Rows are points. Before rounding, the points of a table are all equally far from one centre. They may lie mostly on one side of it. Where is the centre, to within rounding?

Points (9 x 2):
|  3.2 |  5.5 |
| -0.1 |  5.5 |
| -0.1 |  5.5 |
| -1.2 |  4.6 |
| -0.6 |  5.2 |
| -2.0 |  1.9 |
| -1.2 |  4.6 |
| -1.5 |  4.1 |
|  0.7 |  5.8 |
Centre: | 1.6 | 2.3 |

Points (15 x 8):
|  1.6 | -4.6 | -0.5 | -2.4 |  0.4 |  0.2 | -3.5 | -7.9 |
|  4.9 | -1.8 |  3.5 |  4.6 | -0.3 |  0.5 | -0.1 |  2.3 |
|  5.1 | -1.3 |  0.0 | -3.6 | -0.2 |  2.8 | -5.4 | -1.6 |
|  2.5 | -4.2 |  3.4 |  1.3 |  1.3 |  0.7 | -8.8 | -5.1 |
|  4.2 | -5.7 |  0.1 | -1.4 | -0.8 |  2.8 | -5.2 | -5.8 |
|  5.0 |  1.4 |  1.2 |  0.8 | -0.5 |  4.7 | -5.2 | -3.1 |
|  3.7 | -3.2 |  2.2 |  2.3 | -1.8 |  0.6 | -8.3 | -6.1 |
|  6.2 | -4.0 |  6.9 | -2.6 | -2.7 | -0.1 | -4.6 | -4.3 |
| -0.1 |  0.6 |  2.2 |  0.9 | -4.4 | -0.6 | -6.6 |  1.4 |
|  5.7 | -2.3 |  1.4 | -0.6 |  1.4 |  0.3 | -8.0 | -3.8 |
|  1.4 | -0.7 | -0.2 |  1.8 | -3.0 |  3.6 | -7.3 | -2.7 |
|  4.8 | -5.1 | -0.7 |  2.7 | -2.5 |  2.6 |  0.1 | -4.4 |
|  3.5 |  0.6 | -3.0 | -0.4 |  1.4 |  1.7 | -3.3 | -2.5 |
|  5.1 |  1.3 | -1.4 | -2.4 | -1.7 |  0.4 | -4.8 | -2.8 |
|  5.6 | -4.1 |  0.3 |  1.1 | -2.3 |  1.4 | -6.8 | -5.1 |
Centre: |  1.7 | -2.1 |  3.2 |  0.4 | -0.8 | -0.2 | -2.4 | -2.7 |
